Each row of a before or after table is a point. The points were changed in one or more steps. Then noise was added and the rows were shuffled. The steps act on how far a point lies along the listed directions, d1 being the first. Name the steps. A step turns or swaps two directions, mirrors them in a line or flattens them onto one, adds a multiple of one to another, or multiplies one. Angles are multiples of 10 degrees, from the lower direction toward the higher: turns from -170 to 170, lines from 10 to 170 but not 90. Use the fewest steps. Two steps may share a direction if one is a turn and the other turns, adds or multiplies; they go together, in the order done. Otherwise the lowest direction goes first.

Directions:
(1): [-1.81  0.77  1.34]
(2): [-1.54 -1.06 -1.47]
(3): [ 0.13 -1.99  1.31]
Before, 13 rows:
[[ 0.14 -0.33  0.20]
 [-0.29  1.74  0.17]
 [ 0.16  0.60 -0.10]
 [ 0.11 -0.03  0.18]
 [-0.18  0.20 -0.24]
 [-0.15  0.60 -0.44]
 [ 0.15 -0.16  0.51]
 [ 0.09 -0.27  0.10]
 [-0.05 -0.46  0.17]
 [-0.04  0.55 -0.43]
 [-0.40 -0.27  0.20]
 [ 0.19  0.27  0.37]
 [-0.63 -0.29  0.40]]
After, 13 rows:
[[-0.05  0.22 -0.23]
 [-0.62 -0.18  0.59]
 [-0.07 -0.22  0.46]
 [ 0.07  0.55 -0.54]
 [ 0.01 -0.07  0.15]
 [-0.11 -0.37  0.30]
 [ 0.02  0.14  0.20]
 [-0.25  1.41 -0.32]
 [ 0.02 -0.31  0.26]
 [ 0.03 -0.25  0.14]
 [-0.36 -0.18  0.38]
 [ 0.17  0.46 -0.31]
 [ 0.15  0.51 -0.52]]
Steps: add 0.3 times d3 to d1; multiply d2 by 0.4

Directions:
(1): [ 0.20 -0.12  2.38  1.36]
(2): [ 2.31  1.38 -0.37  0.45]
(3): [ 0.61  0.10  1.29 -2.35]
Before (13 x 4):
[[-0.50 -0.34  0.09  0.20]
 [ 0.12 -0.07  0.17 -0.08]
 [-0.19 -0.19  0.12  0.15]
 [-0.56 -0.40 -0.18 -0.63]
 [-0.28 -0.32  0.18 -0.12]
 [ 0.40  0.31 -0.33 -0.42]
 [ 0.63  0.25  0.92  0.24]
 [ 0.46 -0.02  0.26  0.26]
 [ 0.29  0.37  0.33 -0.17]
 [-0.81 -0.47 -0.18  1.63]
 [-0.15 -0.18 -0.40  0.07]
 [ 0.02 -0.11  0.09  0.03]
 [-0.24  0.00 -0.52 -0.48]]
After (13 x 4):
[[ 0.07  0.17 -0.13 -0.72]
 [-0.02 -0.15  0.14  0.01]
 [ 0.34 -0.04  1.14 -0.07]
 [-0.26  0.01 -0.64 -0.33]
 [-0.30 -0.31  0.07  0.23]
 [-0.11 -0.09  0.00  0.32]
 [ 0.08 -0.10 -0.44  0.11]
 [-0.28 -0.23 -0.07  0.57]
 [ 0.06 -0.10  0.09  0.08]
 [ 0.46 -0.09  0.43  0.02]
 [-0.07  0.20  0.53 -0.36]
 [-0.67 -0.46 -0.49 -0.09]
 [ 0.54  0.35 -0.35  1.77]]
Steps: turn d2 and d3 by 50 degrees

Directions:
(1): [ 0.57  1.39  0.50 -2.20  1.66  1.10]
(2): [ 2.57 -0.96 -0.58 -1.23 -0.72 -1.20]
(3): [-1.49  0.21  0.65 -1.93 -2.18 -0.37]
(4): [-0.97 -1.46 -2.50 -0.93  0.43  0.98]
Before, 14 rows:
[[ 0.00 -0.10  0.15  0.36 -0.46 -0.24]
 [ 0.37  0.61  0.22  0.35  1.10  0.58]
 [ 0.03  0.31  0.63 -0.40 -0.42 -0.30]
 [ 0.45  0.74  0.72  0.67  0.30 -0.16]
 [ 0.76  0.72  0.50 -0.45 -0.21 -0.10]
 [ 0.50 -0.18  0.21  0.46 -0.10 -0.07]
 [ 0.51  0.17 -0.16  0.24  0.66  0.40]
 [ 0.02 -0.55 -0.18  0.30 -0.28 -0.22]
 [-0.41 -0.54 -0.63  0.38  0.37  0.19]
 [-0.34 -0.44 -0.87  0.58  0.49  0.62]
 [ 0.63  0.42  0.31 -0.60  0.16 -0.09]
 [ 0.45  0.09  0.63 -0.06 -0.26 -0.18]
 [ 0.32  0.43  0.84  0.05 -0.55 -0.30]
 [ 0.00 -0.05  0.22  0.05 -0.26 -0.20]]
After, 14 rows:
[[ 0.30  0.29  0.66 -0.58 -0.99 -0.44]
 [ 0.14  0.12  0.27 -0.58  0.24  0.17]
 [ 0.36  0.10 -0.09 -0.27  0.36  0.19]
 [ 0.05 -0.11 -0.04  0.41  0.58  0.45]
 [ 0.37  0.23  0.38  0.09  0.33  0.32]
 [-0.13 -0.34 -0.57  0.32  0.54  0.27]
 [-0.26  0.19 -0.40  0.97  0.42  0.47]
 [ 0.07 -0.05 -0.13 -0.11  0.28  0.14]
 [ 0.12  0.08  0.53 -0.68 -0.52 -0.42]
 [ 0.76  0.16  0.02  0.95  0.48 -0.18]
 [ 0.32 -0.13 -0.48  0.48  0.75  0.48]
 [ 0.34  0.06  0.55  1.13 -0.47 -0.49]
 [ 0.04  0.34  0.59  0.57 -0.39 -0.15]
 [-0.54  0.07 -0.08  0.83  0.24  0.19]]
Steps: turn d1 and d2 by -150 degrees; swap d3 and d4

Directions:
(1): [ 0.74 -2.47 -0.09  0.30 -1.28  2.20 -1.24 -1.04  1.08]
(2): [ 0.32 -0.01  0.28 -1.81 -0.47 -0.26 -0.14  2.58  2.56]
(3): [ 3.03 -0.46 -1.89  0.43  1.04 -0.10 -0.24  1.29 -1.01]
(4): [-1.55 -0.15 -1.12  2.87  1.04  0.68  0.34  1.29  1.31]
(5): [-0.61 -1.05 -2.67 -1.08  0.03 -1.37  1.39 -1.51  1.06]
Before (11 x 9):
[[-0.43 -0.48  0.43  0.37 -0.12  0.45 -0.02 -0.19  0.11]
 [ 0.22  0.18 -0.16 -0.03  0.28 -0.65  0.32 -0.53 -0.64]
 [ 0.16 -0.37 -0.51  0.14  0.10 -0.10  0.02 -0.01 -0.22]
 [-0.14  0.05  0.58 -0.30 -0.20  0.42 -0.05 -0.43  0.00]
 [ 0.08 -0.06 -0.67 -0.08  0.33 -0.39  0.49 -0.14 -0.31]
 [ 0.42 -0.59 -0.21 -0.13 -0.01  0.50  0.00  0.18  0.55]
 [ 0.54 -0.53  0.04 -0.63 -0.48  0.62 -0.62  0.52  0.70]
 [-0.23 -0.45  0.49 -1.40 -0.82 -0.04  0.06 -0.72  0.73]
 [ 0.18  0.16  0.07 -0.14  0.20  0.00  0.35  0.90  0.57]
 [ 0.75 -0.10 -0.07  0.03  0.05  0.55 -0.23 -0.02 -0.51]
 [ 0.33  0.77  0.93 -0.75 -0.12 -0.05 -0.29  0.71  0.26]]
After:
[[-0.54  0.71  0.25 -0.03  0.33 -0.31  0.31  1.46  1.01]
 [ 0.27 -0.10  0.39  0.44 -0.01  0.63 -0.28  0.22 -0.39]
 [-1.14  0.87  0.48 -0.47  0.04 -0.56  0.29 -0.12 -0.01]
 [-0.37  0.49  0.61 -0.37  0.15 -0.22  0.30 -0.15 -0.16]
 [-0.28  0.37 -0.26  0.30  0.31  0.00  0.39 -0.51 -0.65]
 [ 0.03  0.21 -0.46 -0.20  0.38 -0.21  0.45  0.31  0.33]
 [ 0.08 -0.02  0.32  0.16  0.01  0.08 -0.15  0.01 -0.57]
 [ 0.28 -0.17 -0.14 -0.70  0.20 -0.50  0.34  0.14 -0.13]
 [ 0.44 -0.32 -0.10  0.94  0.26  0.35 -0.17  0.18 -0.10]
 [-1.05 -0.10 -0.32  0.15 -0.05  0.03  0.42 -0.49  1.18]
 [-0.48 -0.24  0.58 -0.32 -0.40  0.28  0.22 -0.47  0.39]]
Steps: turn d1 and d4 by -160 degrees; turn d3 and d5 by -160 degrees; turn d2 and d3 by -70 degrees

Directions:
(1): [-2.45  2.27 -0.72 -0.56 -1.22  0.09  1.62  0.91  1.91  0.24  0.38]
(2): [-0.39  2.01 -0.91 -0.99  3.22  0.94  0.25 -0.78 -1.24  0.63 -0.96]
(3): [ 0.49 -0.32 -0.39 -1.69 -0.13  0.98 -1.97  0.69  0.92  3.01  1.47]
Before (11 x 11):
[[ 0.88 -0.84  0.50  0.47  0.25 -0.26 -0.47 -0.38 -0.72 -0.47 -0.16]
 [ 1.21 -1.27  0.40  0.56  0.68 -0.14 -0.19 -0.48 -0.81 -0.88 -0.36]
 [ 0.66  0.11 -0.36 -0.24  0.36  0.36 -0.33 -0.09 -0.20  0.59 -0.09]
 [ 0.84 -1.21  0.19  0.33 -0.26 -0.28 -0.88  0.24 -0.29 -0.19 -0.01]
 [-0.43  0.66 -0.40 -0.35  0.85  0.27  0.12 -0.14  0.26  0.36 -0.11]
 [ 0.31 -0.96  0.22  0.84 -0.30 -0.45 -0.37 -0.25 -0.11 -0.83 -0.07]
 [ 0.35 -1.06  0.30  0.53 -0.60 -0.23 -0.47  0.01 -0.24 -0.29  0.09]
 [ 0.54 -0.85  0.34  0.65  0.08 -0.14  0.28 -0.21 -0.72 -0.89 -0.54]
 [-0.07  0.51 -0.28 -0.33  0.10 -0.04  0.11 -0.04  0.17  0.19 -0.09]
 [-0.31  0.43 -0.17  0.14  0.18  0.11  0.42 -0.28  0.19 -0.33  0.08]
 [-0.05 -0.09  0.12 -0.46  0.00  0.05 -0.34  0.19  0.59  0.34  0.42]]
After, 11 rows:
[[ 1.10 -1.10  0.67  0.68  0.33 -0.33 -0.50 -0.48 -0.98 -0.75 -0.25]
 [ 0.47 -1.33  0.54  1.52 -0.75 -0.90 -0.01 -0.36 -0.26 -1.72 -0.28]
 [ 0.80  0.16 -0.45 -0.58  0.60  0.58 -0.65 -0.10 -0.25  1.06  0.06]
 [ 0.69 -0.92  0.36  0.72  0.33 -0.17  0.28 -0.34 -0.97 -1.03 -0.70]
 [-0.39  0.75 -0.37 -0.18  0.56  0.30  0.34 -0.29  0.16  0.05  0.15]
 [-0.17  0.74 -0.44 -0.62  0.36  0.16 -0.01  0.01  0.20  0.63  0.02]
 [ 0.49 -1.68  0.72  1.35 -1.37 -0.81 -0.03 -0.07 -0.28 -1.41 -0.08]
 [ 1.05 -1.91  0.57  1.14 -0.99 -0.85 -0.61  0.14 -0.38 -1.23 -0.16]
 [-0.05 -0.29  0.28 -0.19 -0.47 -0.16 -0.19  0.26  0.69 -0.02  0.44]
 [ 1.51 -1.49  0.46  0.58  1.06 -0.08 -0.41 -0.65 -1.18 -0.93 -0.48]
 [-0.49  1.19 -0.78 -1.16  1.57  0.87 -0.38 -0.10  0.30  1.48  0.13]]
Steps: multiply d1 by 1.3; multiply d2 by 2.5; turn d2 and d3 by 30 degrees
